Each point is reached from the start by the listed moves, each made 0, 1 or 2 times, or once backwards (-1), plus a little noise. Say if it took an odd or an even number of moves. Then give how often each move was made.
In the rows, zero is written as 128.

Moves:
(1): [134 128 134 143 141]
(2): [117 115 113 113 145]
(3): [149 117 130 140 160]
Start: [127 128 133 121 127]
Points:
[117 113 117 106 144] => odd (0, 1, 0)
[152  92 116 116 195] => even (-1, 1, 2)
[177 107 144 161 204] => odd (1, 0, 2)
[111 139 137 123 108] => even (1, 0, -1)
[162  81 120 146 249] => even (2, 2, 2)

Moves:
(1): [135  99 105 124 137  94 106 132 105]
(2): [130 122 125 147 149  97 151 143 126]
(3): [136 135 126 100 123 139 154 101  98]
(4): [110 103 142 139 123 146 133 130 131]
(5): [132 121 150 139 133 146 124  96 134]
(6): [113 134 152 117 130 127 117 125 138]
(7): [150 141 135 135 106 161 127 157 115]
(8): [104 138 135 142 124 144 119 119 115]
(9): [126 153 129 118 168 125 131 145 104]
Start: [134 123 122 142 122 152 116 144 120]
Points:
[136 170 132 144 152 178 159 170  40] => odd (0, 1, 1, 0, 0, 0, 1, 1, 1)
[158  40 157 161  43 205  93 198 122] => even (1, 0, 0, 2, 0, 1, 2, -1, -1)
[150  23 134 130  46 157  68 231 103] => odd (2, 0, 0, 2, -1, 2, 2, -1, -1)
[166 149 137 127 159 160 210   7  95] => odd (-1, 1, 2, -1, 2, -1, -1, 0, 0)
[170  97  94 194 167  71  97 169  48] => even (2, 2, 0, -1, 1, 0, 1, 1, 0)
[185 109 133  79 173 157 151  55  41] => odd (1, 0, 2, 0, 2, 0, 0, -1, 1)

Moves:
(1): [128 138 129 133 127 134 128 125 127 140 129 120 128 116 123]
(2): [130 139 125 131 128 131 134 126 122 122 134 120 124 130 122]
(3): [101 128 129 132 136 103 135 136 123 154 154 112 139 124 136]
(4): [120 128 125 124 124 131 124 139 116 132 129 135 134 118 120]
(5): [127 117 122 116 122 130 138 121 129 116 129 146 136 113 121]
(6): [128 136 141 126 134 133 121 134 131 109 134 124 113 136 126]
(7): [139 119 142 117 128 112 138 140 133 154 129 124 120 135 114]
(8): [128 112 110 124 118 137 117 128 104 130 128 143 116 111 126]
(9): [129 125 122 131 124 114 119 133 135 155 137 135 124 145 124]
(10): [114 125 134 100 116 110 133 116 110 122 141 137 123 135 116]
(11): [151 124 124  94 110 115 124 148 123 117 115 162 139 106 129]
(12): [121 120 130 132 119 114 124 121 129 133 133 123 130 130 119]
(13): [126 122 152 139 111 135 144 125 159 129 133 112 131 140 137]
(14): [113 121 151 137 111 110 140 113 117 135 155 129 141 129 118]
Start: [149 128 130 131 130 143 114 135 149 119 124 124 138 123 141]
Points:
[ 19 127 143 169 103  48 135  85 136 204 237  38 148 186 134] => odd (0, 1, 2, 0, -1, -1, -1, 0, 1, 2, -1, 2, 1, 0)
[ 26 151 169 102  93  65 201  80  69 114 249 114 219  94 120] => odd (0, 2, 2, 1, 1, -1, -1, -1, -1, 2, 0, -1, 0, 2)
[ 96 122 162 152  52 132 154  69 101 142 195 119 172  90 117] => even (2, 1, 0, 0, 0, -1, -1, 1, 0, 1, 0, 0, 1, 2)
[146 143 199  20  47  69 150 163 121  79 154 146 155  94  71] => even (1, 2, 0, 2, 0, 1, 1, -1, -1, 2, 2, 2, 1, 0)
[128 140 151 122  91  40  95 176 177 132 203 115 132 170 158] => odd (-1, 2, 2, -1, -1, 2, -1, 0, 2, 0, 2, 2, 1, 0)
[132 168 154 136 147  89 127 184 156 227 151  36 135 131  85] => even (2, 2, 1, 2, -1, 0, 2, -1, 0, 0, 0, 2, 0, -1)
